Each row of a before or after table is a point. The points were changed in one or more steps. Then noise was added and the rows were shuffled. The steps act on columns, c1 being the first. What was done? A step turns or swaps two columns, mirrors them in a line or flattens them onto one, adds a multiple of one to another, or multiplies or shifts one. Angles are multiples of 10 degrees, from the lower column toward the higher: turns from -170 to 170, lines from 10 to 170 but not 90. Use the fewest steps. Two steps may share a column if one is a turn and the other turns, adds or multiplies; they go together, in the order done. Otherwise the lowest column goes first.
(in the rows, 128 means zero)

Before (9 x 2)
[[ 80 112]
 [153 143]
 [101 112]
 [111 160]
 [159 128]
 [170 130]
 [154 132]
 [ 84 100]
 [160 155]]
After (9 x 2)
[[134  77]
 [134 157]
 [132 170]
 [138  98]
 [148  80]
 [119 154]
 [130 154]
 [ 93 118]
 [106 165]]
Steps: turn c1 and c2 by 80 degrees

Before (13 x 4)
[[163 142  82 125]
 [147 181 134 135]
 [121 111  90 122]
 [146  87 143 113]
 [141 158 125 140]
 [104 179 149 104]
 [119 165 102 111]
 [ 56 181 134 107]
 [102 104  97 101]
 [138 125 142 149]
 [150 179 131 127]
 [143  85 147  84]
 [110 160 119 193]]
After (13 x 4)
[[113 151  95 128]
 [118 162 102 115]
 [130 184 135 107]
 [110 106  94  95]
 [133  93 154 115]
 [119 113  93 119]
 [124 155 133 137]
 [126 180 136 132]
 [139  92 155  82]
 [122 162 116 194]
 [128 183 115 114]
 [134 183 144 133]
 [135 125 143 148]]
Steps: flatten c1 and c3 onto the line at 70 degrees

Before (11 x 6)
[[151 173  93  97  85  92]
 [132  87 151 150 184 115]
 [114  86  79 113 115 150]
 [155 115 117 150 118 130]
 [174 163 115  93 142 117]
 [133 144 160 141  96 142]
 [147 167 170 132 167 106]
 [111 132 119 132 124 140]
 [127  89 155  92 190 101]
 [104 130  95 122 109 130]
 [151 153 118 102 121  96]]
After (11 x 6)
[[151 104 142  96 122  92]
 [126 161  95  82 190  99]
 [175  97 147  82 140 116]
 [114 178 170 109 120 152]
 [148  80  94 132 164 106]
 [150  89 169  87  86  93]
 [131 164  99 160 185 113]
 [112 124 140 135 125 143]
 [106 134 162 124 108 129]
 [153 143 136 158 117 129]
 [132 105 100 148  97 140]]
Steps: turn c2 and c3 by 170 degrees; multiply c4 by 1.3

Before (8 x 9)
[[127 120 105 119 121 111 149  90 105]
 [ 97  99 115 150 122 106 143 107 117]
 [127 111 112 144  96 114 154 116 105]
 [118 135 134 141 122 113 135 117  81]
 [133 142 112 139 130 121 104 116 161]
 [161 149 126 118 169 138 114 155 145]
 [134 139 142 196 153 123 138 114 116]
 [147 122 113 120 143 162 107 132 125]]
After (8 x 9)
[[143  91 111 124 153 152  51  99 113]
 [197 118 140 121 104 123  91  94 122]
 [125 128 125 163  93 105 180 195 136]
 [139 122 112 131 124 135 225  97 140]
 [145  78 114  94 127 151  89  76 117]
 [137 116 135 118 128 143  12 101 138]
 [119 100 105 129 128 147  55  33 116]
 [124 103 114 149 124  90 139 136 150]]
Steps: mirror c1 and c4 in the line at 40 degrees; shift c2 by -20; turn c5 and c6 by -160 degrees; turn c7 and c9 by -110 degrees; multiply c7 by 2.5; multiply c8 by 2.5

Before (13 x 12)
[[ 93 143 121 123 111 151 178  97 101 158 139 149]
 [ 86 139 154 164 157 189 141 137  98 119 136 109]
 [ 91 171 121 183  93 119  98  98 136 127 113 127]
 [106 167 139 213 121 113 113 108 175 101 143 167]
 [114 106 155 109  99 151 164 143 100 175 142 113]
 [126 113 133 152 156 152 178 123  84 158 137  90]
 [122 108 127 137 138 137  89  94 138 131 148 128]
 [157 144 124 171  98 142  80  95 124 144 163 158]
 [116 168 123 160 107 134 152 118 130  78 142 127]
 [165 137 149 157 119 123 101  93 124 114 108 177]
 [142 177 157 108 113 101 136  96 107 157 153 152]
 [100 151 105 156 151 175 140 154 139 141 120 110]
 [ 87 122 119 131 145 140 169 163  66 143 143 123]]
After (13 x 12)
[[161 114 100 127 142  90 139 141 128 125  99 167]
 [136 121  75 126 164 175 120 143 106  80 110 125]
 [127  96  49 128 107  90 131 140 128 165 144 161]
 [109 100 172 127 146 115  52 163 120 112  94 158]
 [ 84 120 128 126 136 131  89 109 138  76  94 143]
 [165 145  94 128 124  72 157 145 159 141 161 138]
 [103 112  85 130 177 130  99 153 161 120  99 163]
 [142 105 121 129 168 128 195 143 124 103 119  84]
 [131 138 123 130 106 132  87 146 113 128  95 128]
 [150 155  17 126 141  65 158 136  99 139 138 111]
 [127 156 117 125 112  80 171 138 136 175 122 135]
 [163  93  98 129 168 141  98 114 129 129  99 129]
 [161 149 142 128 149 107 140 119  82 150 156 128]]
Steps: turn c1 and c3 by 150 degrees; multiply c3 by 2.5; swap c2 and c5; multiply c4 by 0; turn c6 and c9 by -130 degrees; turn c10 and c12 by 60 degrees; add -1 times c12 to c7; swap c8 and c11

Before (14 x 18)
[[117 139 126 124 110 129 129 112 150 140 143 126 181 127 128 126 158 149]
 [139 144 140 102 138 158 132 134 143 101 133 139 121 145 112 133 118 123]
 [133 120 120 125 132 128 108 139 126 151 154 136 120 119 118 124 115 120]
 [145   7 123 114 149 124 105 134 142 124 139 124 140 131 115 134 135 150]
 [111 133 142 110 150 233 125 119 148 146 164 112 132 133 156 163 131 140]
 [116 129 150 123 140 116 112  94 122 147 145 149 134 139 121 133 128  98]
 [106 140 119 116 149 118 100 135 153  96 136 152 138 147 110 130 130 141]
 [129 141 190 156 143 110 128 121 153 140 138 150 118 112 116 127 146 142]
 [121 150 119 122 151 127  92 119 145 151 146 102 119 133 108 131 122  82]
 [142 135 124 102 136 108  92 138 127 155 133 108 147 126 126 151 146 150]
 [144 147 124 139  88 118  91 104 141 145 163 136 122 136 106 137 128 133]
 [133 137 119 113 147 137 138 133 125 133 147 131 116 113 115 154 166 133]
 [136 145 122 108 142 118  97  93  97 144 138 104 151 124 104 122 134 153]
 [129 114 123 124 135 110 136 105 117 146 137 121 140 140 105 143 120 150]]
After (14 x 18)
[[129 142 109 156 143 140 137 111 130 134 140 148 117 112 115 185 117 160]
 [135 143 138 106 140 117 103  91  86 136 136 105 149 106 102 123 138 119]
 [105 138 128 116 149 140 100 134 132  88 136 155 140 130 116 116 125 154]
 [128 116 115 122 137 132 130 102 105 139 136 122 139 139 108 115 143 131]
 [139 145 119 101 141 104 121 150 140 101 132 135 119 142 111 138 132 136]
 [130 138 109 113 146 122 142 125 126 128 144 134 113 119 116 108  90 128]
 [135 123 136 123 134 130 114 143 132 150 158 137 122 115 118 121 133 121]
 [118 133 112 124 143 122 106  95 148 145 146 151 136 131 120 147 141 106]
 [145   7 125 115 146 133 112 130 120 121 143 126 142 118 116 121 125 157]
 [121 153 125 123 151 122  95 119 171 143 149  99 121 118 108 117 138 113]
 [140 132 108  98 138 152 100 121 110 153 131 111 147 104 126 116 115 140]
 [112 131  91 109 150  32 122 168 127 152 164 113 136 130 158 132 113 147]
 [117 139 130 120 110 116 126 109 127 139 144 123 178 127 130 128 107 159]
 [145 150 120 143  89 126  88 102 135 137 163 136 122 116 107 120 137 144]]
Steps: turn c3 and c16 by 110 degrees; turn c6 and c8 by -150 degrees; turn c8 and c17 by 160 degrees; turn c7 and c14 by 30 degrees; turn c9 and c18 by 50 degrees; add 0.3 times c15 to c10
